Each row of a before or after table is a point. The points were changed in one or more steps. Then noise was added and the rows were shuffled. The steps act on columns, c1 being the first. What was done? A step turns or swaps two columns, mirrors them in a line or flattens them onto one, adds a multiple of one to another, or multiplies or shifts one. Angles are multiples of 10 degrees, from the lower column toward the higher: turns from -170 to 170, lines from 10 to 170 but not 90. Use the fewest steps. Two steps may share a column if one is a turn and the other turns, adds or multiplies; they go together, in the order done. Otherwise the lowest column goes first.

Before:
[[-2.2  5.5]
 [-0.8  5.9]
 [-0.9  8.6]
 [ 4.5 -4.7]
 [-1.0  3.8]
 [ 0.5 -1.2]
 [ 1.6 -6.8]
 [-1.8 -0.7]
 [ 3.9 -4.7]]
After, 9 rows:
[[ 3.9 -0.9]
 [-0.7 -1.8]
 [ 5.2 -2.1]
 [-7.0  1.6]
 [-4.8  4.3]
 [ 5.9 -1.1]
 [-4.3  3.7]
 [-1.1  0.6]
 [ 8.4 -0.7]]
Steps: swap c1 and c2

Before:
[[ -2.4   6.9   4.4  -4.6  -5.3 -11.2  -4.9  -3.9]
 [ -3.6  -2.1   6.1  -1.2   4.7  -8.2   6.1  -2.6]
 [  1.3  -0.4  -4.0  -6.9  -6.2   2.1  -5.7   1.8]
 [  3.7  -0.9  -0.9   1.5   0.8   0.8  -4.7   6.3]
 [  2.7   0.1   0.9   2.2  -4.9   6.8   4.0  -2.5]
 [ -0.6  -0.3  -1.4   0.2  -4.9  -0.8  -3.2   4.6]
 [ -4.3  -2.7  -7.6   5.5   1.0  -4.3   5.2  -6.2]
 [ -5.0  -2.1  -5.1   5.7  -0.5  -0.7  -6.1   1.3]
 [  1.7   5.1  -5.6   1.5  -5.0  -8.8  -0.8  -1.3]
 [  2.0  -1.0  -0.9  -1.9  -6.0  -0.2  -1.4  -9.3]
 [ -0.8  -5.8   3.8   0.2   2.8  -1.2   5.6   3.5]
 [ -1.9   4.4  -1.6  -7.1  -0.3  -3.9  -2.0  -1.8]]
After, 12 rows:
[[ -1.4   0.6   3.8  -1.0  -9.7  -1.2  -5.6   1.6]
 [ -2.1   6.9   8.1  -4.6 -10.7 -12.2  -1.2  -6.4]
 [ -0.3  -5.8   7.7   0.8  -0.7  -2.2   2.0   6.6]
 [  1.1  -0.6  -0.2  -7.3 -10.5   1.2  -6.2  -2.5]
 [ -4.8  -2.1  -0.7   5.8  -4.1  -2.2  -5.6  -3.3]
 [ -1.5   4.8   2.7  -7.8  -4.5  -5.0   0.4  -2.5]
 [  2.3  -0.2   4.9   1.8  -9.3   6.3   4.5  -0.2]
 [ -4.7  -2.0  -4.0   5.0  -4.1  -5.5   7.6  -1.4]
 [ -3.9  -2.5   9.7  -0.3   0.9  -8.8   6.5   2.4]
 [  1.8   5.3  -1.7   2.0  -9.1 -10.2   0.3  -1.5]
 [  2.4  -1.0   3.0  -1.7  -9.9  -1.6   4.3  -7.8]
 [  3.2   0.1   3.4   1.0  -3.7  -0.4  -7.1   2.5]]
Steps: shift c3 by 4.0; shift c5 by -4.0; shift c6 by -1.0; turn c7 and c8 by 40 degrees
